Each row is a point. Each copy is the shape, with its points in the same order, stretched, turned, moved and blurred by noise. Is it also mirrored, or only turned?

Shape (8 x 2):
[[-0.29 -0.87]
 [-0.29 -0.33]
 [-0.60  0.17]
 [-0.48 -0.98]
 [ 0.38  0.24]
 [ 0.28 -0.29]
 [ 0.40 -0.18]
 [-0.05  0.00]]
Copy 1 (8 x 2):
[[ 0.64  0.82]
 [ 0.21  0.53]
 [-0.32  0.55]
 [ 0.59  1.06]
 [ 0.17 -0.38]
 [ 0.53 -0.01]
 [ 0.50 -0.18]
 [ 0.10  0.12]]
Copy 1 is: mirrored
Copy 2 (8 x 2):
[[ 0.46  0.67]
 [ 0.09  0.43]
 [-0.33  0.32]
 [ 0.40  0.80]
 [ 0.10 -0.32]
 [ 0.38 -0.02]
 [ 0.38 -0.09]
 [ 0.03  0.05]]
Copy 2 is: mirrored
Copy 3 (8 x 2):
[[-0.07 -0.85]
 [-0.15 -0.36]
 [-0.51 -0.06]
 [-0.14 -0.98]
 [ 0.18  0.23]
 [ 0.22 -0.20]
 [ 0.26 -0.08]
 [-0.08 -0.08]]
Copy 3 is: only turned

Shape (8 x 2):
[[ 0.08  0.13]
 [-0.37 -0.17]
 [-0.67  0.34]
 [ 0.21  0.23]
 [-0.34  0.22]
 [ 0.32 -0.27]
 [ 0.82 -0.61]
 [-0.13 -0.09]]
Copy 1 (8 x 2):
[[ 0.07 -0.27]
 [-0.17  0.23]
 [ 0.15  0.40]
 [ 0.14 -0.37]
 [ 0.13  0.07]
 [-0.31 -0.34]
 [-0.43 -0.83]
 [-0.18 -0.03]]
Copy 1 is: only turned
Copy 2 (8 x 2):
[[-0.15  0.10]
 [-0.18 -0.42]
 [ 0.71 -0.29]
 [-0.13  0.23]
 [ 0.28 -0.16]
 [-0.86 -0.03]
 [-1.65  0.09]
 [-0.25 -0.21]]
Copy 2 is: mirrored
Copy 3 (8 x 2):
[[ 0.01  0.38]
 [ 0.39 -0.16]
 [-0.37 -0.47]
 [-0.12  0.43]
 [-0.11 -0.13]
 [ 0.41  0.51]
 [ 0.83  1.12]
 [ 0.29  0.04]]
Copy 3 is: only turned

Shape (6 x 3):
[[-0.67 -0.10 -0.25]
 [ 0.40  0.78  0.42]
 [ 0.30  0.47  0.15]
 [-0.20 -0.11  0.33]
 [-0.02 -0.65 -0.67]
 [-0.21 -0.38 -0.39]]
Copy 1 (6 x 3):
[[ 0.41  0.01  0.69]
 [-0.03  0.38 -0.44]
 [-0.12  0.21 -0.17]
 [ 0.40 -0.26  0.17]
 [-0.15 -0.52  0.89]
 [ 0.10 -0.30  0.70]]
Copy 1 is: only turned
Copy 2 (6 x 3):
[[-0.20 -0.05 -0.69]
 [ 0.92  0.22  0.42]
 [ 0.61 -0.01  0.32]
 [-0.07  0.36 -0.02]
 [-0.79 -0.74 -0.11]
 [-0.43 -0.41 -0.28]]
Copy 2 is: only turned

Shape (8 x 3):
[[-0.56 -0.03  0.72]
 [-0.41 -0.27  0.38]
 [ 0.35 -0.05  0.34]
 [-0.58 -0.22 -0.33]
 [ 0.15 -0.13  0.41]
 [ 0.46 -0.37 -0.16]
 [-0.07  1.04 -0.28]
 [ 0.27 -0.25 -0.06]]
Copy 1 (8 x 3):
[[ 0.45  0.42  0.18]
 [ 0.00  0.29  0.10]
 [ 0.22  0.16 -0.46]
 [-0.48 -0.24  0.49]
 [ 0.20  0.29 -0.35]
 [-0.43 -0.02 -0.51]
 [ 0.49 -0.91  0.48]
 [-0.24 -0.10 -0.34]]
Copy 1 is: mirrored
Copy 2 (8 x 3):
[[ 0.42 -1.00  0.44]
 [ 0.61 -0.77  0.01]
 [-0.06  0.26  0.03]
 [ 0.58 -0.88 -0.56]
 [ 0.16 -0.02  0.09]
 [ 0.20  0.47 -0.56]
 [-1.16 -0.23  0.09]
 [ 0.18  0.19 -0.38]]
Copy 2 is: only turned
